Each row is a point. A path goes straight from each point to the next, and from the last back to the first. The post is the endless flat space through its rows: a point in 2 columns, a line in 3, a plane in 4, and so on, so that a path can go around it. Count how often the path circles the post. Going back the other way cancels.

Post:
[[-0.07  1.59  1.54]
 [ 0.24 -1.66 -0.91]]
Path:
[[-1.88 -1.67 -1.04]
 [-2.64  3.07  0.29]
 [ 0.11  0.84 -0.13]
 [ 1.80  1.73  1.28]
 [ 0.83  2.16  3.80]
 [ 2.38 -3.12  1.32]
 [ 1.80 -0.04 -1.97]
 [-1.43 -0.30 -2.27]
 [-1.08  1.55  0.90]
 [ 0.37  0.00 -1.21]
 [ 1.05  0.99  1.04]
 [ 1.03 -0.75  2.02]
 [-2.27 -0.69  0.40]
 [-0.49  0.49 -0.83]
 [ 0.00  2.47 -0.10]
 [-3.26  2.88  0.72]
 [-0.43 -0.92  1.01]
 [ 0.78  2.56  3.98]
 [ 1.13  3.39  1.72]
 [-0.29  1.83  0.56]]
Times around: 0

Post (10 x 11):
[[ 0.14 -0.01  2.41  2.30  1.82  2.14  0.69 -0.31 -0.46  0.73  0.65]
 [-0.01  0.62  1.61 -1.62  0.26  0.69  0.82  0.07 -2.29  0.46  1.56]
 [ 0.43  1.68 -0.64 -0.29  0.71  1.19  2.84  0.47 -1.92 -0.19  1.41]
 [-2.28  0.12 -0.97 -2.31  0.74  0.16  0.63 -0.63 -1.91 -1.13  0.23]
 [-0.92 -0.70 -1.09 -1.11 -0.59 -1.08 -0.23 -0.62  3.49 -1.00  0.78]
 [-0.87 -0.54 -0.62 -0.20 -2.40  1.57 -1.44 -1.12  3.18 -0.32  0.44]
 [ 0.51  0.55 -0.05 -1.81  1.49  1.30 -0.41  0.56 -2.19 -1.34 -0.11]
 [ 0.14  0.66 -0.81 -2.01  0.41  0.16 -1.16 -1.64 -3.57 -3.12  0.02]
 [-0.10 -0.90  0.46  0.59 -1.96 -0.32  3.13  0.26  3.81  1.89 -0.66]
 [-0.83 -0.64  0.73  2.68 -2.24 -0.72  0.81  1.35  3.82  0.23  0.08]]
Path (26 x 11):
[[-2.37  2.09 -0.08  1.37 -3.62  1.56  1.95 -1.73 -4.68 -1.11  3.22]
 [-1.55  0.13  0.29  1.44  1.02 -1.55  1.23 -0.94  0.88 -3.15  0.20]
 [-2.50  0.83  2.22  0.63  0.33  2.19 -1.54 -0.44  0.97  2.37  1.14]
 [ 0.27  1.64 -1.93  1.88  0.61  2.05  0.28 -1.06 -0.38  0.01 -1.38]
 [-2.62  0.00  1.29 -3.24 -0.88  1.67  0.22 -0.97  2.98  2.19  0.78]
 [ 0.29  1.56 -2.16 -1.70  0.74 -2.03  2.01 -1.08 -3.44 -4.28  0.44]
 [-1.59 -2.39 -0.30  0.11  3.00  2.87  0.15 -0.60  0.11  0.01  0.70]
 [ 1.34  0.74 -2.88  0.89 -0.29  1.12  2.14  0.42 -0.88  0.49  1.74]
 [ 3.40  1.96 -0.68 -2.77 -0.79  4.58 -0.25 -1.45 -2.75  0.54 -0.34]
 [ 2.29  0.34  2.31  1.51 -2.65  1.07  0.34 -0.62  0.74 -1.21 -3.10]
 [ 2.21  0.43 -0.04 -1.05 -0.55  0.78  2.40  2.57  2.18 -1.53  0.25]
 [-0.16  0.14 -0.15 -1.07 -1.92 -1.49 -0.18  0.93 -1.50 -2.00  2.98]
 [ 0.54  0.43 -3.93 -4.99 -0.21  2.12  2.87 -2.43 -0.64  2.46 -0.78]
 [-2.22  0.09  1.25  0.76  0.08  1.97 -0.96 -2.23  0.74  1.09  0.53]
 [-1.84  1.62  1.78 -1.60 -3.17  3.17  2.03 -1.25 -0.71  2.25 -0.02]
 [ 0.20 -0.14  2.35 -1.35 -0.84  0.66  1.94 -2.27 -0.74 -0.33  1.75]
 [ 0.05 -2.51 -2.38 -1.10  1.04  1.18 -1.42 -0.67  1.59 -1.64  0.20]
 [ 1.59  1.56 -1.01  2.02  2.13  1.82  1.57  1.67 -1.40 -0.55  1.07]
 [ 0.93  0.53  0.75 -0.84 -2.05  3.17 -2.92 -1.10 -1.93 -0.65 -1.55]
 [-3.79 -0.17  1.08 -2.48  1.40  0.77 -1.11  2.25 -1.13  2.28 -1.12]
 [ 2.74 -0.14 -1.10  3.03 -1.29 -0.95 -1.55  1.86 -2.40 -3.54 -1.60]
 [-1.93 -0.75 -1.59  0.27 -0.80  0.04  3.69  0.40 -0.61 -1.11  0.70]
 [ 0.33 -0.92  3.39 -1.25 -0.51  0.95  0.05  1.01  1.63 -0.65 -1.44]
 [ 0.94  2.32  1.14  1.69  0.84 -0.70  0.70  1.32 -1.00 -1.39 -1.19]
 [-3.86 -1.47  0.74  0.79 -1.39  1.31  1.26 -0.67  3.95  3.42  0.61]
 [-2.26 -0.93 -0.29 -0.17 -4.36 -1.19  2.22 -1.12 -0.32  1.42  1.32]]
Times around: 1
